Every row gives one point. The points of each table are mixes of a few directions, plus a little noise. How many directions does each table use, and how many do they share? Where both have some left over, give the other angles between the two spaces (their principal angles), to ten degrees, smallest first.
In the rows, 128 means zero.

First, 6 rows:
[[ 78  82]
 [144 143]
 [174 172]
 [112 112]
 [ 95  98]
 [165 161]]
Second:
[[161 159]
 [145 144]
 [ 82  86]
 [164 162]
 [ 67  72]
 [124 125]
 [152 150]]
Directions: first 1, second 1, shared 1

First:
[[153 152 131]
 [133 146 192]
 [145 131  63]
 [ 81  84 126]]
Second (6 x 3):
[[ 85  90 131]
 [171 167 124]
 [100 101 130]
 [150 148 126]
 [ 74  78 133]
 [189 184 122]]
Directions: first 2, second 1, shared 1

First (8 x 4):
[[118 162 138 134]
 [107 121 133 116]
 [187 105 172 127]
 [ 72 132  95 120]
 [201  99 130 140]
 [123 136 202 110]
 [ 60 113  92 112]
 [153 154  61 165]]
Second:
[[169  52 127 115]
 [ 59 123 158  96]
 [208 127 101 161]
 [117 133 159 117]
 [121 169 117 143]
 [ 95 164 106 137]]
Directions: first 3, second 3, shared 3

First (8 x 6):
[[133 117  70 128 133  84]
 [124  89 130 152  95  73]
 [126  94 113 147 104  71]
 [134 205 143  82 187 244]
 [129 167 152 107 154 195]
 [126 108 130 141 111 100]
 [130 122 102 129 129 106]
 [122 123 185 138 110 149]]
Second:
[[137 177  78 111 171 125]
 [120 117  87 137 120  66]
 [147  94 134 137 117 134]
 [110  54  88  92  99 177]
 [118 135 203 154 106 123]
 [163 169 155 131 164 171]
 [148 198 172 131 169 167]
 [ 69  78 109 125  71  69]
 [139 131 126 135 134 121]]
Directions: first 2, second 4, shared 2

First, 9 rows:
[[174 116  79 113 104 119]
 [ 88 140  91 160  90  82]
 [139 106 159 103 128 128]
 [207  68 115  97 121 117]
 [168 111 131 134 170 157]
 [ 64 178 157 139 139 146]
 [129 135 153  56  76 124]
 [116 161  86 184 162 148]
 [ 68 138 175 170 165 132]]
Second, 6 rows:
[[119 133 207 152 160 118]
 [135  89 172  43  84 139]
 [129 143  22 174 138 106]
 [105 159 125 140 110 124]
 [140 104 152 136 159 113]
 [139 139  91 121 116 167]]
Directions: first 4, second 4, shared 2; angles 30, 30

First (9 x 8):
[[174 143 150 171 123 130 175 112]
 [ 83 111 170 147  69 122 169 125]
 [ 89 131 147 136 142  93 149 111]
 [112 113  98 110 161 152  85 149]
 [120 150 134 129 145  95 163  89]
 [111 108  61 100 203 191  70 148]
 [165 120  73  56  87 175  46 164]
 [135 126 152 150 140  97 113 149]
 [164 150 168 155  83  97 181 105]]
Second:
[[122 128 124 122 105 147 152 111]
 [131 126 129 131 137 120 118 135]
 [150 127 142 150 224  52  32 195]
 [143 128 138 143 191  79  64 173]
 [119 129 121 118  85 162 171  98]
 [125 128 127 125 114 138 142 119]
 [128 128 127 128 128 127 129 128]
 [109 130 116 107  41 197 216  67]]
Directions: first 5, second 1, shared 1

First, 9 rows:
[[107 109 118 168 162  87 107  93  94]
 [107 107 119 169 162  86 108  94  94]
 [106 108 119 170 163  85 108  92  93]
 [172 168 146  44  59 214 170 199 198]
 [164 161 144  60  72 198 163 187 186]
 [108 109 120 167 160  88 108  94  95]
 [121 122 125 140 138 115 121 116 117]
 [145 143 134  98 103 159 143 154 153]
 [124 125 127 135 133 119 124 121 121]]
Second, 9 rows:
[[110 166  97 117 159  83 134 150 140]
 [115  82 169 151 109 146  87  85  85]
 [193  68 179 132  64 238 146 108 134]
 [ 87 138 120 138 152  76 102 115 106]
 [133 178  88 103 153 100 161 171 162]
 [158 114 140 123 106 173 141 131 139]
 [ 98 109 144 145 134 109  93 100  94]
 [180 136 122 107 102 181 174 156 166]
 [ 78 169  92 128 175  48 111 140 119]]
Directions: first 1, second 2, shared 0; angles 30
